Each point is reached from the start by the listed moves, each made 0, 1 or 2 times, or once backwards (-1), plus a little noise. Is the number of moves made odd or even? Then give how often each move was made.

Moves:
(1): [ 10.4 -13.9  -6.5]
(2): [ 10.0   8.5 -14.3]
Start: [-19.3  -1.5   8.5]
Points:
[-39.6   4.1  29.3] => even (-1, -1)
[ -8.5 -15.3   2.2] => odd (1, 0)
[ 11.0 -20.6 -18.9] => odd (2, 1)

Moves:
(1): [ 9.8  4.3  0.5 -3.2  4.6  1.9]
(2): [-2.5 22.5  5.1  4.0 -7.0  0.0]
(3): [ 1.6 -3.0 27.0 10.5 -0.2 -4.9]
(4): [ 14.2   4.4   2.2   8.1 -11.9  -2.5]
Start: [ 0.8  2.3  0.8 -1.0  1.3 -2.0]
Points:
[ 18.9  26.2  36.8  33.8 -34.4 -15.0] => odd (-1, 1, 1, 2)
[ 29.5  -8.3 -26.2   1.0 -15.4  -3.5] => even (0, -1, -1, 2)
[ 8.7  0.5 52.7  5.4 21.0 -5.8] => odd (2, 0, 2, -1)
[ 15.1  36.0 -20.1 -14.6   3.9   6.5] => even (2, 1, -1, 0)

Moves:
(1): [ 19.9   0.3  -1.6   1.1   5.3   9.1  -6.1   7.7   2.1  -1.7 -10.9]
(2): [ 2.9 22.7 -4.3  0.5 -5.2  0.9  0.0 -2.1 -6.1 -2.8 -7.3]
(3): [ 3.3  1.8 13.8 -3.6  2.6 -4.1 -2.0 -1.5 -1.8  4.2 12.2]
(4): [ -3.7  -5.1  -1.4  17.9  -2.3  -3.2  -3.2  -4.8 -10.4   4.2   7.5]
(5): [-8.9  0.3 -7.3  0.7 12.0  7.2  0.9 -3.1 -8.5  0.3  1.1]
(6): [-4.9 -4.7  7.2  3.2 -1.8 23.6 -1.5  0.8 -0.8 11.2 -7.9]
(7): [  7.7   3.1  -3.3  -6.8   8.6   9.6  25.6 -19.0  -1.0  11.8  -8.0]
(8): [  5.5   2.6   4.4  -1.0  -3.5  -3.7   8.8  15.2 -11.3   5.3  -4.3]
Start: [ -4.8   0.2  -4.8  13.1  -0.7  -3.2  -0.1   7.7  -7.0   2.6 -11.4]
Points:
[-14.7   7.9  -3.6  -0.2  10.9 -27.7  23.4 -36.3   0.9   3.6  14.9] => odd (-1, 0, 1, 0, 0, -1, 1, -1)
[ 43.4 -17.9  34.6  -4.5   0.7  -6.0 -40.0  49.0  19.4  -4.8  -1.4] => even (2, -1, 2, -1, -1, 0, -1, 0)
[ 34.2 -23.4 -41.9  37.9  37.7  15.5  37.6 -25.9 -22.9  17.8 -31.5] => even (2, -1, -1, 2, 1, -1, 2, 0)
[  9.9  17.7  -9.8  -8.7  38.3  -3.4  70.6  -8.8 -47.9  28.9 -14.4] => even (0, 0, 1, 0, 2, -1, 2, 2)

Moves:
(1): [14.0  1.8  1.1  1.5  2.8 -4.5 -5.9 -0.4 -0.9  9.5  6.8]
(2): [-2.5  8.2  3.8  2.4  4.7  2.5  1.2 -4.8 -0.4  0.1  0.8]
(3): [ -3.4 -13.3  14.1  -3.2   1.1  10.7  11.3  -0.3  -5.7  10.6   6.8]
(4): [ -3.0  -5.8  -3.8   6.2   1.8   0.6  -5.6 -10.7  -4.7   4.2  -4.7]
(5): [-5.1 -5.5 -9.7 -3.4 11.1  6.0 -1.6  0.2  4.0  3.2  7.4]
(6): [ 4.7  4.3 -3.7  0.5 -8.6 16.6  0.1  7.4 -2.5  2.8  0.2]
(7): [ 3.6  0.5 -5.4  1.3  7.3 -2.5  7.4  4.2  1.4  3.4 -9.5]
(8): [ -7.1   0.0  12.6   5.3   0.9   1.0 -13.1  13.5  -0.1   0.2  -6.3]
(9): [ 0.7 -3.9  0.2  0.1 -1.0  5.1 -1.6 -6.7 12.7  5.6 -5.4]
(10): [ -2.2   5.0  -1.4 -10.6  -2.0  -2.0   1.7   1.0  -2.0   8.8  -3.6]
(11): [-5.8  2.6 -9.2 10.1 -6.3 -2.7  6.2  2.9  6.0  8.4  6.1]
Start: [-5.2 -2.1  5.8 -4.5 -1.1  7.8  1.8 -3.1 -1.4  5.9 -3.9]
Points:
[-41.3   2.5 -36.2  16.5 -12.0  52.8   6.1   5.5  -4.6  21.2  27.3] => odd (-1, 1, 0, 1, 2, 2, -1, 0, -1, 0, 2)
[ -5.5  -5.9  15.9   9.0 -14.8  27.5  40.4 -43.2  11.9  75.6  10.4] => odd (1, 2, 2, 1, -1, 0, 0, -1, 2, 1, 2)
[-39.7  -1.1  36.5 -14.6   6.1  13.1  46.4   2.0 -14.3  24.3  17.3] => even (-1, 2, 2, -1, 0, -1, 0, 0, -1, 1, 1)
[  2.3  16.1  21.3 -14.4   8.3  23.0 -34.3  27.7  -4.9  48.0  -1.2] => odd (2, 1, 0, 0, 1, 1, 0, 2, 0, 2, 0)
[-15.6 -66.2  10.9 -16.1  28.4  28.7  31.5 -36.2   2.1  16.7  -6.2] => even (-1, -1, 2, 1, 1, -1, 1, -1, 1, -1, -1)
[-15.9  15.2  45.3 -21.4   3.9  -4.4 -30.1  11.1   9.3  28.5  -8.5] => even (1, 1, 0, -1, 0, -1, -1, 2, 1, 2, 0)
[  4.7  -1.6  11.4 -18.9 -29.4  12.4  19.7 -31.1  15.1  55.8   5.6] => even (1, 0, 1, 0, -1, 0, -1, -1, 2, 2, 1)

Moves:
(1): [ 3.4  0.8 -5.3  0.0  1.5  4.8 -3.3  2.4  6.1  0.9 -1.9 -2.2 -2.0 -2.6
 -2.3 -4.3 -3.7  1.7  0.9  6.3]
(2): [ 2.4  5.3  0.6  5.4 -1.7  2.9 -9.3 -4.2  1.6  4.2 -3.6 -0.9 -1.8  2.9
 -0.3  7.2 -2.8  5.3  0.7 -3.3]
(3): [ 1.7 -0.5  7.4 -4.8  3.9  3.9  2.9 -4.9  3.4  4.5  1.1 -6.3 -7.4 -0.4
 -7.0  7.2 -3.6 -0.1  0.6  0.9]
(4): [  0.4  -5.0  -4.5   2.1   3.2   4.7   1.6  -4.8  -7.7  -4.2  -7.7  -2.6
  -6.9   8.7  -7.1  -6.3  -2.2  -1.1   0.0 -14.8]
(5): [-5.3 -5.3 -4.8 -1.8  4.4  2.1 -0.2 -4.2 -0.2  3.2  1.2  0.2 -2.8  4.6
 -3.0  1.3  4.1 10.9 -2.4  7.9]
(6): [-0.2  2.4 -8.1 -0.9 -4.7  2.6  3.1  0.4 -2.4 -2.4 -4.9 -0.5 -2.8  1.5
 -4.4  3.6  1.0 -3.7  8.2  3.7]
(7): [ 3.0  2.8 -4.1 -3.1 -0.9  5.9  4.0  0.7  0.7  1.9  4.3  1.6 -2.0 -6.4
 -3.5  2.4 -4.6  4.6  0.4  2.7]
(8): [-3.6  2.1 10.4  1.5  2.0  0.1 -4.6 -2.2  5.4 -8.4  1.2 10.4 17.8  7.9
  2.6 15.9 -2.7 -4.7 -1.1  2.9]
(9): [ 1.5  1.9 -9.9 -0.6 -6.1  6.6  3.9  0.1  9.5 11.8 -6.3 -7.1  0.1  4.1
  7.2 -4.6  6.2  4.0 -5.6  4.2]
(10): [ 5.7 -7.5 -6.7 -3.8  1.8  4.2 -6.4  5.8 -3.1  6.3 -0.6 11.8  5.9 -6.2
  4.6  0.8  6.8  2.8  1.9 -0.3]
(11): [ 5.7 -3.4 -3.1  5.5 -3.8  3.1 -0.5  7.6 -1.2  4.1  3.1 -0.4  5.7  8.1
  5.2 -1.7  3.6  4.0  3.6  3.9]
(12): [  1.9  -1.7  -0.5  -5.6  -4.5   2.5   0.9  -9.4  10.5   0.4   3.6   7.8
  -8.6   2.7  -7.2   3.9 -10.0  -6.4   2.7  -3.5]
(13): [ -5.4  -1.3   8.4  -6.1   0.4   8.8  -6.1  -3.6   4.4 -16.1   4.7   2.1
   2.9   3.6   9.5  -5.3   3.7  -2.3   4.9   2.6]
(14): [18.1  4.1 -8.0  3.3  7.0 -4.3 -0.6 -2.7  2.5  3.7  0.2  4.3 -1.8 -0.5
  1.8 17.4  6.6  2.5  7.9 -2.9]
(15): [  2.1   5.3  10.6   0.5   5.0   2.5  -4.4   2.4   8.3   2.7  -0.9   2.9
  -1.5   1.9   8.8  -0.1 -18.4   5.6   8.7   8.4]
(16): [ 1.7 -7.0 -0.7  7.5  0.2 -2.5 -2.4 -4.1 -1.7  6.4 -3.1 -0.1 -0.2 -6.3
  6.8  3.4 -2.3 -6.6 -6.8 -2.0]
(17): [ -2.6  -6.8   2.0   0.0   1.0   4.2   3.6   6.4  -1.1 -15.8   0.4   3.9
 -10.3   4.2  -6.9  10.5  13.6  11.3   3.3  -7.2]
(18): [ 12.7   3.3   6.8   4.9  -6.4  -2.3  -4.9  -7.2  -9.0  -0.9 -10.7   3.1
   4.0   3.2   3.1   2.6  -7.2  -4.4  -1.9  -1.4]
Start: [  4.5  -2.9  15.5   5.7   5.4 -10.9   5.8   4.5  -1.7  -3.4   2.9   0.2
 -11.3   1.9   4.7  -2.2   4.9   8.6   2.7  -2.3]
Points:
[ 12.5 -12.6 -59.3 -16.1  -4.9   5.1  25.0  -6.0  -3.8  24.4  -9.3  -1.5
 -54.9   6.2 -54.4 -30.5   0.7  -7.0  21.2 -28.4] => even (1, 0, 0, 2, 0, 2, 0, -1, 0, 1, 0, 2, -1, 0, -1, -1, -1, -1)
[ 25.8   6.6  21.7 -14.1  10.0  34.6 -13.2  -8.1  31.5 -61.3  17.5  28.6
 -75.6  16.4 -21.1  35.2  -5.8  42.5  66.2 -11.1] => even (1, 2, 0, 0, 0, 1, 1, -1, -1, 0, 0, 2, 2, 1, 1, -1, 2, 0)
[ 12.0 -12.2 -55.5  -7.6  15.0  25.2  22.0  -2.7   1.6 -35.2 -15.9  -6.1
 -26.6  16.5   7.5   9.5  82.3  40.1  17.0   9.7] => odd (1, -1, -1, 1, 2, 2, 1, 0, 2, 0, -1, -1, 2, 2, -1, 0, 1, 0)
[ 28.9 -17.6   5.2  25.0 -32.2  16.9 -17.6  41.4 -26.0  -7.6   0.5  41.6
   6.2  -5.0  25.8  30.2  28.6  36.9  14.4  -7.7] => even (-1, 2, -1, -1, -1, 1, 2, 0, 0, 2, 2, 0, 0, -1, 0, 1, 2, 1)
[ 23.9 -17.2 -45.4  53.2  -6.0   7.7   9.3   5.4 -27.0  23.8 -45.9 -49.1
 -56.8  15.8 -18.8  -9.4  28.8  27.4 -14.9 -35.2] => odd (2, 2, 0, 2, 0, 1, 0, -1, 1, -1, 1, -1, -1, 0, -1, 2, 1, 0)
[ 42.5 -20.4 -25.8  24.3 -27.0  47.9 -13.7 -24.8  -8.4  51.9 -47.9  26.7
   5.0  52.0  -4.3  42.6 -15.3  32.1  -5.0   5.1] => odd (0, 2, 1, 2, 2, 2, 2, 2, 2, 2, 2, 1, -1, -1, 0, 1, 0, 2)
[  1.2 -13.1  38.2 -16.2  12.4  31.5 -18.4 -13.6  50.8 -32.9   0.7  30.3
 -22.0  20.9  18.7  14.5 -41.9 -24.2  50.8   4.9] => odd (1, 0, 1, 1, -1, 2, -1, 1, 0, 1, 0, 2, 2, 0, 2, 1, 0, -1)
[ 29.2  39.0  12.0  21.2 -26.3  -5.9 -15.8 -49.8  20.1   3.5 -42.7  15.7
   3.2  45.3 -18.6  29.9 -61.9 -18.8   1.1 -11.5] => even (1, 2, -1, 1, 0, 1, 0, 2, 1, -1, -1, 2, -1, 0, 0, -1, -1, 2)

Moves:
(1): [ 12.7  14.1  -4.4  -6.7  -1.1   3.8  -5.2 -14.1  -0.1   6.8   5.0  -6.2
   2.8  -8.3  13.2   1.1   4.0   9.3   8.6  -2.9  10.7  -0.3   0.9   2.6
   5.1]
(2): [  5.8  10.8  12.6 -10.7   0.9  -0.8  -1.4   1.5  -1.2 -11.5   0.0   0.7
 -11.4   3.6  -0.5  -1.6 -12.1   1.4  -0.5   8.6  -2.4  -6.5  -1.0  10.2
  -3.5]
(3): [ -1.4  -9.0   9.2  -9.4  -5.7  -8.4  -7.8  -2.9  -1.7  -1.7  -7.2  -7.3
   3.8   2.6  -8.1   5.4  -3.6   6.2   8.8  -1.2  -4.3   2.5   0.4   1.1
 -15.1]
(4): [ 8.5 -2.2  6.3  3.5  0.4  2.2 -0.2  3.5  1.5 -1.0 -6.4 -1.5  1.2  4.0
 -0.9  0.6  6.0 -2.2  2.1 -4.3 -6.4 -4.8 -0.7 -2.2 -1.7]
(5): [-12.6  -2.6   9.8   8.0   9.1   3.2  -3.5  -9.7   4.4   7.5  -0.4  -6.5
   7.5  -6.2  -9.1   3.0   5.3 -11.5  -1.6   7.6  -3.0  -3.0   3.8  11.3
  -5.9]
(6): [ -6.5   4.5   0.6   2.0  -1.8  13.5 -11.6  -2.4  -1.0  -3.7   1.6 -12.3
   6.1   9.2  -6.0  -2.1 -10.4  -2.6  -6.2   7.2  10.6  14.3  -9.2  -5.7
   4.1]
(7): [ 0.4 -2.4  8.9  0.4 -0.5 -3.1  6.0  0.6  1.5 -3.6 -2.1  3.5  2.3 -3.4
 -8.1  3.7  0.6  1.8 -1.5 -0.9  4.9  0.8  0.6 -2.6 -1.5]
(8): [ -3.9  -0.9  -5.4   6.2   3.0   3.2   1.0   3.8  -3.9   0.9 -10.2  -5.4
  -2.6  -0.7   0.3  -2.4  -2.9   3.0   7.9   5.2  10.4  -1.1   3.0  -4.0
   1.3]
(9): [-7.5 -0.8  1.4  4.4  2.7  5.2  0.0 -7.6  6.7 -6.4 -5.3  2.5 -3.0 -4.0
  2.3 -0.9  3.2  6.0  7.3 -8.6 -2.2  1.4 -0.9  4.1  3.4]
(10): [-1.6  9.1  2.7 -4.4 -5.4  5.3 -2.4  5.8  4.6 10.5 -8.5  1.7  1.5 -2.3
  0.9 -2.0 -0.5  6.3  2.1 -3.1 -0.4 -1.1 -2.7 -2.3  1.4]
(11): [-2.9 -6.4 11.5  4.2 -7.0 -1.5  5.4 -0.9  5.2  6.3  3.2 -1.4  0.0  3.6
 -1.9 -6.4 -0.6  0.3  6.6  0.6 -0.9  8.3 -2.7  3.3  1.6]
(12): [-3.0  0.8  2.6  1.4  0.6  1.2 -7.2 -4.9  0.2  1.6  9.0  3.3 10.9  4.9
  0.6 12.3 -9.2 -2.2  8.5  3.3  6.7 -7.9  2.1  1.5 -4.4]
(13): [ -6.0   3.4  -0.7   4.9  -4.2  -5.9  -2.2   5.3 -11.5  -3.9   0.6   1.1
   3.8  -9.5  -2.6  -6.6  -4.5   1.3  -2.4  -6.1   5.3  -5.5   2.7   2.6
   6.0]
(14): [ 3.2  1.7  3.7 -4.5  5.8 -6.6  5.7  7.1  2.9  1.2  2.1 -0.3  6.1  2.7
  1.2 -0.4  0.9  4.7  0.7 -1.4  4.6  5.5 -0.4  4.3 -1.3]
(15): [ 1.0  1.2  3.2 -3.1  8.4  0.8  1.6  0.4 -8.9  0.3 -0.2  7.5 -8.6  2.0
  6.2 -2.2  1.6 -6.1 -1.0 -6.4  6.0 -3.9  2.7 -2.5  1.3]
(16): [ -6.5  -1.7   5.9   3.5   0.6  -1.8   5.8   3.7   1.5   2.9  -3.0  -5.3
   3.5  -1.2   3.5   0.4  -0.4   2.1 -10.2  -0.3   1.3  -2.1   1.1   3.6
  -2.5]
(17): [-4.0 -7.9 -8.2  5.7 -8.4 -1.6  0.0  3.0  6.1  2.7  2.8  0.8 -6.4 -9.8
 -2.4  4.3 18.5  5.0  1.9  0.1  9.6  6.4 -6.0  1.4  6.7]
(18): [ -2.7  -8.9   5.3  -2.3   4.7  -2.7   7.8  -6.0 -13.5   0.3   6.7  -2.4
   1.1   5.4  -7.0  -1.7   3.8  13.2   2.7   6.9  -4.0  -5.3  -6.2   3.0
   5.0]
(19): [ -7.6  12.9  -6.0   1.5 -13.7  -3.4  11.1   2.7  -3.3   1.4  -1.9  -9.5
  10.0   8.0   6.3  -5.4   8.5  -1.2   5.1   7.4   9.3  -4.4   1.5  -7.3
  -9.0]
(20): [-6.9 -1.3  7.1  0.4 -3.6 -0.3 -0.4  0.2  3.9 -2.5 -6.6  6.9  7.0 -4.2
 18.8 -2.1  1.3 -1.8 -1.4 10.1 -6.1  7.7 -7.8  3.4 -4.7]
(21): [-5.0  2.9 -3.2  1.6 -2.7 -9.9 -6.0 -1.0  1.4  3.5 -7.3 -1.1 -0.2 15.5
 -0.5  5.1 -0.1 -2.2 -3.3  4.6  1.3  0.8  1.9 -7.1  3.8]
(22): [-0.1  7.6  2.8  4.9  3.9 -0.6  2.0  1.9 -4.9  3.1 -0.8 -1.0 -3.0  3.2
 -0.6  7.5 -3.2  2.7  3.5  0.5 -4.8 -0.3 -0.7 -3.5 -7.3]
(23): [  2.7   6.9   5.4  -5.3  -5.7   4.9  -3.2   2.9  -5.2  -1.9   4.9   5.2
  -5.1  -1.6  -0.6   2.1   8.1   9.6 -11.7   2.8  -1.2   6.6  11.4   5.3
   1.0]
(24): [-1.1 -2.6 -6.3 -3.5 -3.1 -1.5  6.5 -8.3 -4.4  1.6 -2.9  3.3 -2.4  7.3
  9.3  7.8 -6.7 -6.1  8.9  2.7  6.2  9.2 -4.3 16.3  2.0]
Start: [ -5.5   6.6  -3.4   4.3  14.4  -2.8  -1.7   6.0 -14.9  -6.1   0.0   5.9
   4.8  -9.2 -10.7 -10.1  10.8 -17.7  -0.1  -3.2  -5.8   6.4 -11.9   1.4
  -2.3]
Points:
[ 56.9  16.1  47.3 -41.6  15.0  -2.1 -36.2   0.6 -32.4   5.8   6.5 -17.0
   5.8  19.5 -65.0  36.6  39.7  94.9  36.0  -8.8  23.1  25.4  -8.3 -25.9
   0.3] => odd (2, 0, 2, 2, -1, 1, 2, 1, 0, 1, 0, 1, -1, 2, 0, -1, 1, 2, -1, -1, 1, 1, 2, -1)
[  9.5  -1.3  -9.0   9.8   5.8  -8.4   4.3  39.6 -10.2  30.0 -24.2  55.4
 -44.4   7.2 -24.9   5.5  76.4 -14.2 -43.0 -44.4 -33.1  17.4  10.3   1.9
  43.0] => odd (-1, -1, -1, 2, 0, -1, 0, -1, 0, 2, 0, -1, 0, 0, 1, 0, 1, 0, -1, -1, 2, 0, 2, 1)
[ -7.7  46.2  31.4  12.8 -18.7  17.1  26.7   2.7  18.8  28.4 -46.1 -25.7
  24.0 -17.4  58.4 -31.0  49.6  39.0  37.3  25.6   3.8  53.0 -23.9  11.5
 -14.6] => odd (2, 0, 0, 1, 0, 0, 0, 2, 1, 1, 2, -1, -1, 1, -1, 1, 0, 0, 1, 2, 0, 1, 1, 0)
[ 15.9  36.2   5.6 -37.3  -0.5  -5.8 -36.1 -27.7  -6.1   8.7 -36.4  26.7
 -13.5  -4.4  52.6  71.2   1.7  22.6  39.7 -19.4  22.9  47.1 -16.2  26.5
 -25.4] => odd (2, 0, 2, 0, -1, 0, 1, 0, 1, 1, -1, 1, -1, 0, 1, 1, 1, -1, -1, 1, 1, 2, 1, 2)
